Every row gives one point. Any point is a mix of the corners, with weights that add up to 1. It lies inside the corners' shape when no weight is negative. Say inside or outside, and name the corners with a negative weight.
(in the rows, 128 means zero)

Corners:
(1): [155 130 170]
(2): [158  78 183]
(3): [113 135  72]
(4): [ 83 124 108]
Points:
[113 132  82] -> inside
[102 106 122] -> outside (1)
[126 131 107] -> inside
[134 108 154] -> inside
[146 114 162] -> inside
[152  84 175] -> inside
[137  93 169] -> outside (3)
[131 129 118] -> inside
[146 119 143] -> outside (4)

Corners:
(1): [ 64 140 123 139 144  99 133  97  97]
(2): [136 142 136 114 146 108 140 143 132]
(3): [ 46 108  61 134 167 126 138 128 247]
(4): [122 136 142 110 145 163 149 150  79]
(5): [152  98 126  98 113 117 155 136  80]
(6): [132  94 105 160 153 105 131 138  90]
(7): [145 145 129 166 153 136 136  62  87]
(8): [138 143  98 143 108 139 133 142 122]
(9): [138 121 132 108 130 137  98 120  87]
(10): [134 111 154 200 124 117 128  79 110]
Points:
[163 136 157 158 110 145 130  81  42] -> outside (2, 3, 6)
[115 124 118 139 139 119 129 119 102] -> inside
[117 131 111 132 136 112 133 122 116] -> outside (4, 10)
[144 138 141 152 138 133 124 102  74] -> outside (3, 5)

Corners:
(1): [143 133 118 111 132 162 116 121 144 112 115 130 125  57 110 114 118 150
 142  79]
(2): [111 148 159  99 116 161 139 114 168 121 144 111 151 124 105 124 110 139
 118 148]
(3): [123 140 133 128 114 167 120 117 132 117 119 131 128 130 111 119 156 107
 141 126]
(4): [119 151 124 148 120 147 122 126 157 113 148 127 133  91 122 169 131 132
 139 151]
(5): [134 122 109  85 122 144 138 104 143 120 115 133 125  90 119 121 128 135
 127 149]
(6): [128 155 157 116 120 120 136 141 121 118 105 127 123 102  97 167 123  91
  96 112]
(7): [153 114 151  90 141 135 118 153 157 116 133 125 142 114 134 126 153 158
 122 164]
(8): [133 140 125 146 106 152 124 119 130 142 107 125 101 125 138 112  95 150
 111 119]
(9): [  7 138 191 119 120  70 155 109 159 111 105 118 114 120 135 154 153 153
 107 144]
(10): [110 130 141 142 117  65 124 143 166 102 137  60 108 122 140 125 121 106
 142 150]
(11): [138 169 111 140 178 126 132 121 161 145 106 121 135 134 105 119 150 152
 103 148]
(12): [104 120 143 137 113 153 187 130 135 116 129 127 109 127 108 144 131 114
 102 117]
(13): [135 145 108  98 145 167 117 161 134 118 139 138 143 130 226 118 116 134
  99 106]
(14): [ 87 128 120 139 135 157 118 141 161 119 111 136 147 100 103 114 131 120
 104 158]
(15): [ 94 149 130  54 138 165 154 193 104 115 123 137 150 138 116 116 137 150
 129 151]
(16): [136 163 121 140 116 104 143 154 114 116 195  88 112  87 160 119 136 119
  84 147]
(17): [129 123 119 143 147 132 111 116 121 183 110 100 137  91 115 118 124 124
 137 115]
(18): [110 125 107 140 131 111 129 114  69 119 142 103 147 131 104 142 131 143
  88 135]
(19): [135 117 137 137 160  69 121 101 155 116 137 145 126 103 128 109 123 136
 143 145]
(20): [144 139 143 137 102 109 173 125 132 109 107 111 144 115 131 121 124 124
 125 132]
(21): [138 134 105 120  99 144 125 129 163 169 127 121 146 129 109 115 127 151
 112 113]
Points:
[115 137 135 124 123 130 138 128 139 119 121 121 132 109 120 129 128 130
 115 134] -> inside
[133 138 110 128 123 154 137 136 134 128 148 106 139 112 130 120 122 144
 112 142] -> outside (3, 6, 9, 19)
[105 132 128 132 127 119 139 126 128 125 135 114 134 133 130 128 133 137
 106 148] -> outside (1, 6)
[121 134 133 117 128 137 135 125 137 130 123 126 135 106 106 126 132 141
 121 133] -> outside (10, 13)
[113 141 133 107 130 118 130 131 147 113 132 119 144 110 124 131 140 137
 117 144] -> outside (8, 12, 17)
[151 147 110 132 134 165 118 148 131 138 138 111 136 122 121 122 123 131
 108 126] -> outside (5, 9, 19, 20)
[116 139 133 125 132 126 134 131 139 118 123 117 130 111 127 127 130 129
 117 137] -> outside (21)

Corners:
(1): [163 113 120 112 112 140 154 147  96 144 110 105 117  80 146 132  83 125
 114  59]
(2): [170 150 124 163  92 152  90 111 125 129 127  92 144 134 170 124 104 134
 131  83]
(3): [160  93  66  70  97 104 161 120 173 160 190 132 115 127 126 197 152 134
 128 104]
(4): [121 126  82 141 128 166 165 126 102 164 190 116 134 161 167  85 110 123
  51 123]
(5): [171 164 184 137  76 110 206  95 186 103 126 169 157 159  95 136 102 120
 144 134]
(6): [143  86  99  82 169  83 141 114 120  82 186 117  83 132 153  56 154 139
 122 120]
(7): [133 118 165 174 136 101  76  97 147  95 151 125 136 105 118 112 166  88
 128 130]
(8): [136 142 139 135 103 121 158  81 180 182 102 122 149 128 172 173 107 168
 138 112]
(9): [132 152 150 141 172 128 137 115 162 148 103 112 109 112 167 153 156 123
 187 136]
(10): [116 132 110  87 166  50 119  79 110 102 164  92  85 171 105 147 133 138
 143 110]
(11): [118 169 148  88 124 198  84 127 138 143 169 140 113 125 130 128 134 168
  89  89]
(12): [109 118 108 114 115 180  85 145 169  68 207 134 109 170 107  99 117 129
 111 157]
(13): [198 144  58  45 192  80 134 152 144 150 146  94 146 105 171 178 133 133
  71 115]
(14): [144 124 105 168 110 163 134 113 114 132 209 137 169 114 137 196 109 171
 114 113]
(15): [137 144 119 141 156  85  96 148 135 115  96 165 120 117 111 135 117  97
 131  90]
(16): [171 121 157 155 146 140 128 119 115 139 139 168 118 138  83 133 102 139
 124 163]
(17): [157  76 109 131 192 154 149  73 107 125 146 138 139 150 136 115 154 175
  82 143]
(18): [169 143 112 127 131  97 144 134 152 119 125 159 149 112  71 175 146 162
 146 155]
(19): [107 190  51  70 125 141 120  61  88 100 137 108 107 132 226  89 117 110
 136 164]
(20): [158  92  54 167 182  72 149 117 169 123 138 160  49 110  81  93 110 101
  73 125]
(21): [156 118 132 161 103 103 125 118 130  50 102 149 100 174 122 106 125 140
  72 130]
Points:
[144 126 103 112 125 144 141 111 132 135 166 120 119 138 149 133 118 143
 108 119] -> outside (7, 15, 18)
[147 120 110 119 135 123 137 117 139 122 156 136 123 125 132 132 132 135
 114 126] -> outside (2, 10)
[154 125 121 128 138 121 136 122 147 126 144 135 124 129 121 141 129 138
 117 121] -> outside (19)
[145 137 112 123 126 115 129 119 142 121 147 130 116 131 128 136 119 128
 120 119] -> outside (17)
[147 132 117 120 140 117 128 109 143 132 142 131 122 120 129 142 126 134
 135 122] -> outside (4, 21)
[146 123  98 137 148 109 133 121 143 124 141 142 105 125 116 121 121 122
 103 120] -> inside
[157 136 126 129 135 111 132 106 140 127 126 130 124 122 136 146 130 135
 134 114] -> outside (4, 12)
[140 138 125 141 124 137 119 109 128 113 141 137 122 128 121 144 121 134
 131 123] -> outside (4, 6, 8, 13)
